Each row is a point. To make a cloud, some directions were put in groups of two or more. Within a group, all points are equally far from the middle, so they leave a hole (a ring in 2 directions, a hollow ball in 3). The other directions are filled evenly. Then the cloud was stretched, turned, moved and blurred a little. Count the holes, and give their numbers of directions, smallest first.

Cloud, 13 rows:
[[ 17 -48]
 [ 34  -8]
 [-42  33]
 [-11  60]
 [-35  57]
 [-46 -31]
 [-56  55]
 [-31  10]
 [ 44 -18]
 [-43  53]
 [  0 -58]
 [  7  41]
 [-23 -15]]
Holes: 0

Cloud, 22 rows:
[[ 36  45  41]
 [-37 -61  26]
 [ 23  55   8]
 [-51  27   0]
 [ -3  12  36]
 [ 24 -18  37]
 [-49   5  -5]
 [-77  36  20]
 [-52 -49  33]
 [  1  25  30]
 [ 33  53 -30]
 [-68   1 -16]
 [ 63 -23  27]
 [ 55 -29  10]
 [-31  49  12]
 [ 42  13  51]
 [ 26 -41 -41]
 [ 53  48   1]
 [-59  49  23]
 [-63 -17  36]
 [-26  12  56]
 [-60 -38  -4]]
Holes: 0

Cloud, 31 rows:
[[-41  62 -23 -31]
 [ 36 -90  10  13]
 [ 37  11 -22  43]
 [ 30 -20  -2 -28]
 [ 34 -95  -2   4]
 [-56 -16 -48 -11]
 [-41  76 -41 -27]
 [  3 -25  -1 -36]
 [  2  76 -34  18]
 [ 27  17  16 -15]
 [ 34 -95 -10   2]
 [-32  15  -4  26]
 [ 19 -77 -40   2]
 [-24  -2  -7 -41]
 [  1 -75   8 -11]
 [  3  61  22   7]
 [ 22 -56 -34  24]
 [ 57   7  10  -1]
 [ 33 -87 -25   8]
 [ 35 -29 -10 -28]
 [ 54  11 -13  42]
 [ 15 -70 -44   5]
 [-15 -46  -3 -35]
 [-32 -39   4  -1]
 [-38 -42  -6 -23]
 [ 24 -77 -16 -26]
 [-10 -43  21  14]
 [ 26  49 -42   3]
 [ 70   9  24  26]
 [ -3   3   2 -34]
 [-59 -15 -36 -11]]
Holes: 2 (2, 2)

Cloud:
[[ 19  14  62  54 -36  -8]
 [-21  -7  75  15 -49 -40]
 [  3   2  -3  51  69 -25]
 [ 17  18 -16  20  -9  50]
 [ 23  14  26  38 -12 -69]
 [ 30  37  -5 -36  -4  -6]
 [ 40  22 -32  16  37 -57]
 [-54 -46  40  65  29 -68]
 [ -9   1 -63  23 -65 -23]
 [ 21 -20 -37 -47  34  -6]
 [-31 -17  31 -19  45  -6]
 [ -4 -82  33  75  13 -31]
 [-32 -20  25   6  40  20]
 [-13  26 -20  35 -19 -65]
 [ 36  21 -71   8 -25  36]
 [-27  39 -24  20 -32 -46]
 [-12 -37  19  52  85 -38]
 [ -3 -49 -37 -27  10  -6]
 [ 94  -6 -18   3  -6 -11]
 [ 35  14  50  40  -7  10]
 [ 46  32 -25 -38 -18  -2]
 [-17 -14 -16  51  69  -7]
 [-63  10  30  46 -65   4]
 [ 89 -11 -39  28  13 -23]
 [ 28  38 -39 -24 -50  -5]
 [ 28 -74  24 -12  10 -45]
 [ 23  29 -62  19 -18 -48]
 [-18  39 -22  31 -18 -51]
 [ 12  15 -34  68  26   3]
 [ 68  -3 -44  54 -20 -24]
 [-36 -66 -15  75  21 -23]
 [  4 -57  62 -10  47 -55]
 [ 20 -38  11  31 -27 -78]
 [-16 -49  59 -18   3 -47]
 [-12  36 -13  26   6  29]
 [  7 -56  11  85 -38 -35]
 [-16 -38 -46  37  41  17]
 [-25 -20 -10  15  84 -47]
 [ 13  15  48  64 -11 -42]
 [-14  40 -22  39  -3  24]
 [  8  19  -6  84  -2 -16]
 [ 85 -16 -11  17   1  16]
 [-38  49  -3  26 -36 -16]
 [-30 -20 -27  -8 -49 -33]
 [ 33   4 -71  50  21  11]
 [-64 -38  32  69  18 -61]
 [ 30 -63  10   1  71 -72]
 [ 47 -12 -32  66  37  -2]
 [-52 -51 -23  60  -9  -4]
 [ -3  40  18  15 -14  28]
 [ -8 -71  57  73 -19 -23]
 [-42 -49  57  62  21 -74]
 [-62 -20  -5  61 -55   6]
 [ 22   9 -19  24 -87  27]
 [-44 -51  11  29  -6  22]]
Holes: 3 (2, 2, 2)

Cloud, 86 rows:
[[  8  60   2 -38  36  35   1  35]
 [-59 -28  10 -37 -47 -24  -4 -26]
 [  9 -47  -4 -18  27  25  -5  23]
 [-48 -13   7 -39  -3 -33 -35 -65]
 [ -9  15  44   8 -11  14 -49 -45]
 [-43 -32 -14 -13 -35 -24  83 -30]
 [-20  23 -38  25  30  11  62  -2]
 [-12  83  30 -12  11  10  -9  26]
 [-42  25  37 -21 -32  35  -2  16]
 [-42 -45 -46 -37 -27 -16   4 -46]
 [-32 -48 -33 -35  21  22  13 -45]
 [-12  51  -8  29 -46  20  11 -36]
 [  9  66  -1   5  52  10  18 -31]
 [-35  41 -38  17  31  22  61  21]
 [-40 -11  19  13 -44  54  -6   3]
 [ 23  47  22 -16 -47   2  14 -34]
 [-43   5  34 -31  20 -49 -18 -57]
 [ 24  62  26   8   4  31  -5  24]
 [-38   6 -24 -27   4  55  14 -55]
 [-30 -36  31  -4 -76  -1  14 -26]
 [ 19 -12   8 -38 -16  -6  56 -78]
 [ -5 -22 -29 -47  59  13 -10   1]
 [-12  81   7  -8 -11   1  19  21]
 [ 39  41 -53 -14   5  59 -32  19]
 [  1 -36 -15  -6  42  24  23  32]
 [  2  -4  42 -15 -24   6 -52 -63]
 [  8  29  28 -26 -34  -7  50 -76]
 [ 21  35  14   4  38  58  21   0]
 [  7  16 -37 -38  -5 -19 -38  36]
 [-42  26 -54 -17 -18  19  45 -41]
 [-15  17 -34   0   2  32 -30  72]
 [-45 -51 -35 -26  11  25  30 -41]
 [ 28  33 -15  11  23  32 -71   0]
 [-32  -1  55 -34 -18 -39 -27 -40]
 [ -7 -47 -16 -16 -15 -13  15 -95]
 [ 31 -35 -35 -36  -4 -23   7 -51]
 [ 50  18 -34  -1 -23  47 -32   5]
 [ 20 -29 -19  15 -55  17 -10 -34]
 [-38  21  14 -49  -4 -11  30 -89]
 [ 19  21 -33 -43  40  -2  42  23]
 [-23  20  32  14  30  30  54 -28]
 [-30  62   3 -44  46  17   0  -5]
 [-25   7 -20 -26 -48 -25 -46 -66]
 [-31 -16  46 -24   0 -46  15 -91]
 [ 13 -12   2 -37  55  12  29  17]
 [-21  25   3  18  26  -8 -51 -19]
 [-44  -1  31 -15 -67 -46  -6 -62]
 [-18  -1 -70 -35   1  16  51 -15]
 [-29  61  -4 -37  65  -9   8 -17]
 [ -3 -23 -13 -32  50  29  38  30]
 [  9   1  -2 -19 -72  33  18   6]
 [-17  73   2 -19 -24 -18  22 -54]
 [-32   9 -25  -6  -3  91 -13  13]
 [ -4 -38 -48 -29 -21 -15  26  18]
 [  0   0 -13  -4  -2  93 -26  35]
 [-37  -7 -25 -21 -13 -51  20 -87]
 [-50  64  38 -13  -7  17 -18   4]
 [-39 -15 -38  -6 -60  -5  -4  -7]
 [ -6 -20 -12  20  30  13   8  26]
 [-20  31 -30   2 -48  33 -13 -65]
 [ -3 -44   4  10 -49 -23  31 -56]
 [ -8  82 -18  22   3  18 -34 -16]
 [-25  15 -27 -13   2  80 -36  43]
 [-16  40  -2   3  40 -53  25 -35]
 [-16 -23 -30 -48 -26  32  65 -23]
 [ -7 -22  10   8 -78   2  15 -18]
 [  2   9 -26 -27  33  -5  59  40]
 [-16  27  23   2  34 -36 -38 -28]
 [ 29  11 -50 -22 -17  56  24 -17]
 [ 21   9  14 -31 -49 -37 -21 -26]
 [ 17  14 -35 -20  55 -20 -48 -13]
 [-50 -34 -42 -41 -23 -29  27 -45]
 [-10  11   5 -56 -42  36   0 -33]
 [-17  -3 -46 -29 -41  64  24 -23]
 [ 14  -4 -27 -53  -2 -12  56 -21]
 [-51  20  -1  14 -11  76  17   1]
 [ -5  16  34 -23 -51   6  70 -47]
 [  7  18  26 -35 -32  31   0 -76]
 [-19  18   2  11 -18 -20  80 -65]
 [-45  24  55 -22 -38 -11 -30 -29]
 [-14  32 -60  14 -29  60  17  17]
 [-19   6 -11  -6  -8 -46  25  20]
 [ -1 -24 -15 -49  38   4 -44   2]
 [-17  19 -20  -4  32  76   2 -28]
 [  6  42 -61 -28  61  38   7  15]
 [  9  32  -9 -33  18  59 -65   9]]
Holes: 3 (2, 2, 4)
